Each row of a before or after table is a point. One or more steps were done to the points. Then noise was added and the rows were shuffled. The steps act on columns, c1 being the first. Write out the steps. A step turns or swaps two columns, mirrors them in a line or flattens them onto one, adds a multiple of one to another, or multiplies or shifts one. Angles are multiples of 10 degrees, from the lower column toward the higher: turns from -170 to 170, lines from 10 to 170 but not 90. Use the fewest steps. Two steps may share a column if one is a turn and the other turns, adds or multiplies; they go together, in the order done. Otherwise the lowest column goes first.

Before (13 x 3):
[[-2.1 -7.3  4.7]
 [ 1.5 -3.0  1.0]
 [ 3.9  6.7  7.2]
 [-4.0 -2.8  1.7]
 [-1.7 -3.0  6.1]
 [-7.0 -4.0  0.4]
 [-0.5 -2.3  2.9]
 [ 3.9 10.8  3.2]
 [ 3.2 -2.3  1.3]
 [ 2.9  7.5  4.3]
 [ 4.1  5.3  4.1]
 [ 2.5  7.8  2.7]
 [ 1.2 -0.6  4.1]]
After (13 x 3):
[[-2.9 -2.7  0.2]
 [ 3.0  2.2  6.2]
 [ 1.2 -3.5 -0.1]
 [-0.9 -5.8  3.8]
 [ 0.3 -3.6  1.7]
 [ 3.1  7.9  7.9]
 [-5.2 -3.6 -1.8]
 [ 0.7 -2.5  3.2]
 [ 2.2 -2.8  0.0]
 [ 2.3  4.6  8.0]
 [ 2.8  2.5  9.5]
 [-1.3 -8.5  0.6]
 [ 2.0  5.4  5.9]]
Steps: multiply c1 by 0.7; turn c2 and c3 by 30 degrees

Before (10 x 6):
[[ 3.4 -3.5 -5.2  5.4 -9.1  8.1]
 [ 8.1 -0.2  1.8 -4.3 -6.9  5.0]
 [-0.9  0.2  1.9 -0.1 -0.9 -2.5]
 [-2.6  4.9  6.6 -0.4  3.4  5.2]
 [ 3.6  5.0 -4.9  1.4  0.3  2.1]
 [ 3.9  6.3 -3.6  2.2 -7.5  0.5]
 [-2.1  6.5 -6.1 -6.8  0.4 -1.1]
 [ 3.2  0.6  6.5 -2.0 -6.7  5.2]
 [-2.5  4.7  0.4 -2.1 -1.0 -2.5]
 [ 0.3 -4.0 -0.6  2.6 -8.7 -1.2]]
After:
[[-2.2  4.5  8.2  5.5 -7.1 -5.2]
 [-5.7 -4.6  0.8  2.2 -7.0 -3.6]
 [ 0.9 -5.4 -2.2 -1.9 -1.7  0.6]
 [-3.2  0.7  5.4 -2.0 -7.3  6.5]
 [ 1.0 -5.5  5.3 -0.4  3.0  6.7]
 [-7.6  2.6  4.8 -4.5 -8.4  1.7]
 [-5.1 -3.2  2.3  1.4  0.7 -4.7]
 [ 0.7 -0.6 -2.5 -0.2 -1.0  1.8]
 [ 0.1 -6.7 -0.9 -7.0 -1.6 -6.2]
 [ 1.0  3.7 -1.2  2.8 -8.1 -0.6]]
Steps: turn c1 and c2 by 160 degrees; swap c3 and c6; add 0.3 times c4 to c5

Before:
[[-2.7  7.9 -6.6 -0.7  0.1 -0.7  2.5  6.8  4.5]
 [ 5.6  1.0  2.3  4.3  1.4 -1.9 -6.0 -3.1 -2.4]
 [ 3.1  2.8 -5.2  3.0 -1.9  0.1 -9.3 -2.3  1.0]
 [ 0.1  5.3 -3.3  3.4 -4.9  1.9 -0.1  8.1  6.2]
 [-2.0  5.6 -7.2  3.6 -5.8 -2.5  2.5  6.9  0.4]
 [10.5  4.4 -3.8  4.6  0.1 -1.0 -3.7 -1.8 -0.3]
 [ 8.6  1.9  0.0  0.6 -3.6 -6.7  0.1 -7.1  3.4]
 [ 0.3  5.3 -5.1 -2.1 -5.0  3.9  0.1  6.1 -0.2]
 [10.7 -2.2 -1.6 -0.6 -1.0 -9.1 -2.3 -1.1  2.4]]
After:
[[11.5  1.3 -1.6 -0.5 -0.9 -3.5  2.6 -1.3 -2.9]
 [ 3.0 -2.7 -2.4  2.7 -2.6  0.2  6.7 -6.5  0.2]
 [10.7 -3.6  0.6  5.0  0.3 -0.4  3.5 -2.3  1.5]
 [ 5.9 -0.1  6.8  4.5  1.4 -0.6  5.6 -3.4  2.3]
 [ 8.7 -2.9  0.5  0.3 -3.3 -3.0  6.4  3.8 -2.6]
 [ 1.0 -5.2 -7.1 -2.4 -5.3  1.3 -5.4 -2.5  1.8]
 [ 0.2 -6.5  0.3  3.5 -5.0  1.0 -7.3 -4.4 -4.5]
 [-2.0 -5.4 -3.8  3.8 -5.5 -1.2 -7.0 -1.2  1.6]
 [-2.9 -9.3 -7.1 -0.3  0.4 -0.6 -7.5 -1.2 -1.7]]
Steps: turn c2 and c9 by 160 degrees; add 1 times c4 to c3; multiply c6 by 0.4; turn c7 and c8 by 120 degrees

Before:
[[ 1.5  4.8 -2.4 -2.1 -5.4 -0.8  4.8  6.3  1.8 -7.3  3.9  0.4]
 [-1.7 -0.2  6.1  5.9 -2.3  4.7 -3.0  0.6 -1.4 -1.7  3.6 -0.3]
 [ 1.7 -0.2 -3.3  6.0  2.8 -0.8 -1.1  0.2  3.1  1.8 -0.5 -2.9]
 [ 4.3 -0.3 -4.4  3.2 -1.2  6.0  6.6 -3.6  0.4  2.7 -1.4  1.9]
 [ 5.5  6.1  1.7  6.1 -2.3  1.7  4.8 -3.1  1.8 -1.3  0.7 -5.5]
 [-6.4  3.9  2.9  0.9 -0.2 -0.4 -7.9 -0.9 -5.0  1.8  2.7 -4.3]
 [ 6.0  4.6 -0.6 -1.3 -0.4  2.1  7.1 -2.2  5.4 -5.5  1.8  4.5]
 [-2.0  1.3 -5.2  1.7  4.7 10.9 -0.4 -4.5  0.1  0.3 -4.5 -2.2]
 [ 4.7  0.1 -0.7 -6.6  0.3  7.1 -0.2 -4.5  1.0 -0.7  2.6 -5.0]
 [-5.4 -2.9 -7.6  7.1  2.3 -6.5 -1.7 -7.1  3.5 -2.1 -4.0 -7.2]]
After:
[[ -4.4   3.8  -4.3  -1.3   4.0  -3.9  10.2   1.7  -2.9 -11.6  -2.0   2.6]
 [ -1.4   2.4   2.2   1.5  -5.1   4.0   4.6  -4.9  -4.3  -1.6  -4.8  10.2]
 [ -3.7  -2.3  -0.6  -6.3   2.7   6.4   0.8   2.7  -1.2  -6.8  -4.7   6.3]
 [ -3.0   8.6  -2.7   6.0   5.2   5.9   3.8   0.7   0.6  -5.3  -3.0   0.7]
 [  2.2   3.5  -0.4  -2.2   5.4  -0.5   7.5   3.9  -3.0  -3.9   6.6  -1.2]
 [  2.5   0.6   0.8   6.7  -5.2   5.7   7.0  -4.1  -8.0   1.6  -7.0  -7.8]
 [ -2.8   1.2   1.5   3.4   3.7  -0.4  10.6  -1.5  -4.2  -1.3  -3.4   5.9]
 [  5.3   4.3   3.1   0.7  -4.2   4.3 -12.9   2.6   5.2   9.1  -0.9  -1.3]
 [ -3.4   2.7  -1.2   5.9  -0.7   3.0   3.0  -0.8  -4.1  -2.8   0.5  -1.5]
 [  2.9   2.7  -1.9   6.1   1.0   1.0  -8.9   3.4   5.6   2.3   0.7   4.7]]
Steps: turn c1 and c5 by 140 degrees; add 1.5 times c1 to c10; add 0.5 times c4 to c2; turn c3 and c9 by 120 degrees; add -1 times c9 to c7; turn c6 and c12 by 80 degrees; swap c8 and c11

Before:
[[ 2.4 11.3  1.0  1.7  8.0  1.4  4.7 10.0  0.5 12.2 -3.1  2.1  3.0 -9.6
  -3.4  1.5 -2.3  2.5]
 [-3.1 -2.1 -3.2 -0.4 -0.5  0.6 -0.1 -1.2  6.5 -1.4  1.1 -0.4 -2.1  4.8
   2.7 -2.0 -5.0  2.2]
 [-2.4 -3.5 -0.1 -4.5  0.2 -2.2 -7.8  2.3  1.0  6.5  0.8 -4.0  0.8  6.1
   0.1  0.0 -1.9  0.5]
 [ 1.2  1.9  3.4 -0.5  6.5  4.4 -4.5 -1.3 -0.9 -6.5 -4.2  2.7 -6.7 -4.4
  -2.4  1.2  5.5 -4.2]
 [-6.2 -0.5  0.3  0.0 -0.9  0.2 -0.8 -1.6 -0.6 -1.0  6.0 -3.8 -1.0  4.4
  -0.7 -1.7 -0.3  0.8]
 [ 6.7  2.6  6.4 -4.0  4.1  3.7  0.0 -0.1  2.1 -7.6 -6.3 -1.8 -2.4 -6.1
  -4.7 -1.6  3.7 -3.8]
 [-2.6 -1.2 -3.3 -2.9 -1.9 -4.9  1.9 -0.6  4.3  5.5  1.1  1.1  3.0  3.9
   0.8 -0.1  0.0 -1.6]
 [-3.0  0.7 -1.1 -2.2 -2.3  0.2 -1.3  1.2  1.5 -1.5 -1.5 -1.4  1.5 -0.6
   0.2  3.6 -4.0 -3.0]
 [ 1.3 -5.1 -1.4 -4.1 -1.1  0.5 -4.2 -0.6  1.4 -0.1  3.2 -0.1 -0.9 -3.4
  -0.1 -1.7 -0.8 -1.6]
 [-4.3 -5.6 -3.9 -3.9 -2.7  2.9 -0.2  0.9 -2.1  2.5  2.4 -3.9 -2.5  7.7
   4.1 -0.1  0.1  0.6]]
After, 10 rows:
[[ -2.8   2.0  -0.4  -2.9  -3.8   3.6   1.9  -3.3   3.7  -6.0   1.2   1.1
   -4.5   3.6   0.9   0.0   0.0  -3.3]
 [ -6.2   1.9   0.8   0.1  -0.3   0.2  -0.8  -0.8  -0.7   0.8   6.0  -4.0
    0.9   4.4  -0.8  -1.5  -0.7   1.5]
 [ -2.9   3.2  -1.8  -0.5  -2.7   0.2  -0.2  -5.5  -3.5  -5.6   1.3  -0.3
    2.1   4.6   2.8  -2.0 -10.0   4.5]
 [ -4.3   5.0  -0.6  -4.0  -4.6  -2.0  -0.2 -16.1   2.9   1.1   2.3  -3.6
    3.1   7.7   4.3  -0.2   0.2   1.3]
 [  1.1   5.6  -0.1  -4.1  -1.7  -0.1  -4.3 -14.2  -0.6  -1.4   3.3   0.0
    1.0  -3.6   0.1  -1.8  -1.5  -3.1]
 [  6.7  -2.6   1.1  -4.0   7.5  -2.6   0.0   7.1  -7.9   0.5  -6.5  -1.8
    3.5  -6.2  -4.7  -1.5   7.4  -7.6]
 [  2.3 -21.0  -5.5   1.7   5.9  -2.1   4.5  28.5  11.2  -4.9  -3.1   2.2
   -2.3  -9.3  -3.5   1.4  -4.7   4.7]
 [ -2.4   1.6  -0.2  -4.4   0.1   1.7  -7.8 -10.7   5.5  -3.3   1.0  -3.8
   -1.6   6.1   0.0  -0.2  -3.7   1.2]
 [ -3.1  -2.0   1.0  -2.3  -2.2  -0.6  -1.4   1.6  -1.9  -0.8  -1.7  -1.3
   -1.5  -0.8   0.0   3.6  -8.0  -6.0]
 [  1.4  -0.9  -2.7  -0.5   7.1  -2.0  -4.4   6.0  -5.6   3.0  -4.2   2.7
    7.7  -4.5  -2.4   1.2  10.8  -8.2]]
Steps: multiply c2 by 3; turn c2 and c8 by 110 degrees; turn c3 and c5 by 50 degrees; turn c6 and c13 by 160 degrees; turn c9 and c10 by -110 degrees; multiply c17 by 2; multiply c18 by 2
